Each row of a before or after table is a point. One or more steps were done to the points. Then noise was added and the rows were shuffled. The steps act on columns, c1 being the first. What was done? A step turns or swaps two columns, mirrors them in a line or flattens them onto one, adds a multiple of one to another, or multiplies or shifts one. Angles are multiples of 10 degrees, from the lower column toward the higher: turns from -170 to 170, lines from 10 to 170 but not 90. Use the fewest steps. Two steps may share a column if one is a turn and the other turns, adds or multiplies; they go together, in the order done. Otherwise the lowest column goes first.
(in the rows, 128 means zero)

Before, 10 rows:
array([[176, 104, 128],
       [160, 102, 131],
       [106,  98, 112],
       [ 89,  96,  87],
       [163, 151, 146],
       [132, 127, 147],
       [124,  53, 138],
       [123, 155, 147],
       [117,  92, 140],
       [116, 184, 180]])
After (10 x 3):
array([[162, 101, 157],
       [114,  90, 129],
       [147, 102, 148],
       [123,  98, 104],
       [121,  95,  72],
       [144, 152, 165],
       [117,  53, 134],
       [ 84, 183, 156],
       [117, 125, 144],
       [113, 155, 139]])
Steps: turn c1 and c3 by 40 degrees

Before, 9 rows:
array([[ 76, 106, 128, 104],
       [159, 123, 139,  83],
       [137, 186, 117, 109],
       [ 83,  82, 130,  99],
       [116, 114, 137, 116],
       [149, 175, 118, 141],
       [ 95,  87, 129, 114],
       [199, 125,  90,  85],
       [151, 132, 133, 110]])
After, 9 rows:
array([[ 81,  82, 132,  98],
       [ 86,  94, 128, 111],
       [174, 148, 110, 141],
       [115, 118, 141, 114],
       [129, 200,  66,  85],
       [124, 158, 146,  81],
       [104,  76, 131, 105],
       [185, 138, 107, 109],
       [131, 148, 139, 109]])
Steps: swap c1 and c2; multiply c3 by 1.6

Before, 11 rows:
array([[142,  92,  94, 128, 130, 117],
       [ 93, 141,  97, 142, 174,  83],
       [121, 162, 115, 184,  86,  89],
       [133, 188, 161, 194,  94,  90],
       [151, 132,  93, 158, 146, 153],
       [123,  94, 101, 115, 154, 148],
       [135,  74, 108, 158, 155, 144],
       [134, 149, 152, 157, 130,  88],
       [113,  86,  98, 106, 144, 181],
       [106, 140, 140, 199, 106, 111],
       [140, 103, 105, 140, 145, 159]])
After, 11 rows:
array([[148, 155,  94, 132, 162, 127],
       [143, 152, 104, 142, 134, 173],
       [121, 165,  93, 105, 151, 191],
       [135, 185, 108, 159, 152, 156],
       [109, 102, 137, 196, 134, 120],
       [131,  65, 160, 194, 103, 102],
       [125, 171,  95, 113, 141, 164],
       [123,  69, 114, 181, 130,  97],
       [130, 114, 154, 160, 110,  94],
       [ 94, 154,  91, 141,  89,  89],
       [156, 143,  97, 156, 114, 157]])
Steps: turn c2 and c5 by -130 degrees; shift c6 by 10

Before:
array([[164, 133,  89, 181,  93, 104, 157, 103],
       [ 83, 153,  87, 153, 132,  87, 166, 113],
       [118, 111, 112, 119,  94, 161, 146,  70],
       [104, 160, 139, 167, 116, 100, 108, 140],
       [165, 116,  93, 127, 159, 134, 124, 171],
       [150, 191, 142, 101, 141, 160, 108, 110],
       [172, 129, 126, 107, 139, 111, 113, 150],
       [ 68, 188, 123, 105, 191, 135, 117, 102],
       [145,  98,  96, 180, 178, 103, 101, 158],
       [ 95, 103, 138, 173,  95, 149, 136,  80],
       [154, 144, 115, 100, 190, 144, 170, 161],
       [143, 146, 168, 109, 139,  90, 162, 100]])
After, 12 rows:
array([[141, 186, 120, 104, 110, 110, 114, 154],
       [126, 151,  98, 149, 171, 178, 126,  97],
       [ 96, 147, 125, 113, 168, 125, 118, 181],
       [159, 187, 106, 108, 119, 186,  64, 134],
       [ 98, 134,  81, 176, 153, 100, 167, 110],
       [153, 108,  93, 168, 127, 151, 167, 155],
       [108,  97, 143, 186, 112, 123,  77,  87],
       [118, 159, 145, 162, 104, 158, 140, 125],
       [113, 119, 154, 135, 127,  88,  95,  73],
       [152, 106,  73, 119, 141, 126, 168, 144],
       [125, 139, 153, 101, 176,  95,  79, 100],
       [100, 127, 142, 114, 114,  88, 109, 121]])
Steps: multiply c6 by 0.7; turn c1 and c6 by -110 degrees; mirror c3 and c8 in the line at 30 degrees; turn c5 and c7 by -80 degrees

Before (8 x 9):
array([[155, 134, 115, 123, 143, 177, 148, 119,  98],
       [175, 105, 140, 140, 156, 135, 149, 158,  98],
       [118, 153, 154, 143, 141, 155, 126,  98,  92],
       [172,  79, 162,  91, 157, 180, 118,  59, 160],
       [125, 142, 151, 107, 120, 147, 161, 133,  91],
       [177, 115, 112,  86, 170, 121,  94, 119, 152],
       [137, 110, 118,  76, 224, 137, 108, 100, 182],
       [163, 143, 139, 146, 123, 134, 183, 108,  91]])
After, 8 rows:
array([[150, 111, 157, 119, 127, 164, 184, 108, 113],
       [142, 175, 182, 132, 160, 113,  97,  62,  82],
       [ 99, 107, 142, 126, 135, 108, 167, 102, 110],
       [109, 130, 144, 153, 115, 139, 173, 129, 100],
       [164, 127, 138, 140, 149, 120, 161, 118,  84],
       [157, 143, 164, 102, 154, 137, 160, 159, 118],
       [142, 160, 122, 163, 222, 128,  68, 103, 121],
       [176, 145, 144, 159, 171, 102,  95, 118, 140]])
Steps: turn c1 and c3 by 40 degrees; turn c2 and c4 by 150 degrees; multiply c2 by 0.7; turn c7 and c9 by 70 degrees; turn c6 and c9 by -110 degrees
